Rows are points. Two turns around zero, p and q, are shown by what they do to some points. Where does a point land after both, in the order given? Backwards means that the second turn is done in reverse. Each puzzle has new turns, and all numbers are rounded.

Turn p:
[-0.13 -0.47 -0.06] -> [-0.14 -0.39 -0.26]
[-0.11  0.63 -0.24] -> [ 0.01  0.68 -0.01]
[ 0.20 -0.47 -0.16] -> [ 0.21 -0.42 -0.27]
[-0.04  0.19 -0.13] -> [ 0.02  0.23 -0.06]
[0.08 0.12 0.58] -> [-0.09 -0.10  0.58]
Turn q:
[0.33 0.31 0.15] -> [0.30 0.34 0.17]
[-0.66  0.31  0.04] -> [-0.66  0.30 -0.13]
[-0.31 -0.30 -0.27] -> [-0.25 -0.34 -0.28]
[ 0.34 -0.29  0.32] -> [ 0.27 -0.24  0.41]
[ 0.42  0.26 -0.08] -> [ 0.43  0.26 -0.03]
[-0.11 -0.28 -0.17] -> [-0.08 -0.30 -0.15]
Where do these land?
q, then p: [ 0.21  0.42 -0.34] -> [ 0.39  0.42 -0.10]
p, then q: [-0.25 -0.47 -0.14] -> [-0.15 -0.39 -0.35]
p, then q: [-0.38 -0.38  0.19] -> [-0.42 -0.36 -0.11]
q, then p: [ 0.02  0.36 -0.10] -> [0.11 0.36 0.01]
q, then p: [0.39 0.07 0.38] -> [ 0.17 -0.08  0.52]
